Each point is reached from the start by the listed moves, each made once or not at all, plus a little noise. Say if it took an odd or an even number of moves. Then give how often each move was made.
In the rows, zero is written as 128.

Moves:
(1): [158  84  91]
(2): [146 183 137]
(3): [185  81 141]
Start: [106 128 150]
Points:
[161  82 162] => odd (0, 0, 1)
[108 126 151] => even (0, 0, 0)
[194  35 125] => even (1, 0, 1)

Moves:
(1): [100 131 161 149 129 164 121 142  90  86 121 119 135 129]
(2): [117 123 123 143 144 140 113 105 140 141 128 158 119 128]
(3): [164 116 142 140 124 129 131 169 116 183 138 127 133  93]
(4): [138 137 124 131 119 128 151 111 125 148 126 132 125 114]
(5): [137 107 128 127 104 130 134 115 152 116 108 134 125 157]
(6): [158 119 120 128 118 146 109 128 100 145 126 105 146 120]
(7): [134 117 147 124 124 122  99 133  90  98 122 147 121 138]
(8): [114 140 131 111 130 151 113 133 101 143 146 124 137 127]
(9): [133 174 159 139 158 163  81 111 113 157 147 116 137 111]
(10): [148 127 119 125 135 137 147 155 127 135 128 117 102 123]
(11): [167  97 139 122 158 117 138 164 128  77 160 145 119 114]
Start: [142 132 137 122 135 112 109 135 143 103 133 134 137 115]
Points:
[246 121 184 141 129 172  41 176  75 170 133 113 130  91] => even (0, 0, 1, 0, 1, 1, 1, 0, 1, 1, 0)
[249 123 204 131 193 144  68 222  73 108 184 149 108  58] => odd (0, 0, 1, 0, 0, 0, 1, 0, 1, 1, 1)
[ 89 139 171 143 153 184  71 128  91  90 145 152 143 117] => odd (1, 1, 0, 0, 0, 0, 0, 1, 0, 0, 0)
[212 136 164 126 171 192  51 102 105 130 176 152 150  94] => odd (0, 1, 0, 1, 1, 1, 0, 1, 1, 0, 1)
[141  97 178 155 185 149  95 160 114  26 155 168 128 103] => odd (1, 1, 0, 0, 0, 0, 0, 0, 0, 0, 1)
[212  53 200 154 159 154  94 224  88  43 143 186  97  98] => odd (1, 1, 1, 0, 1, 0, 1, 0, 0, 1, 1)
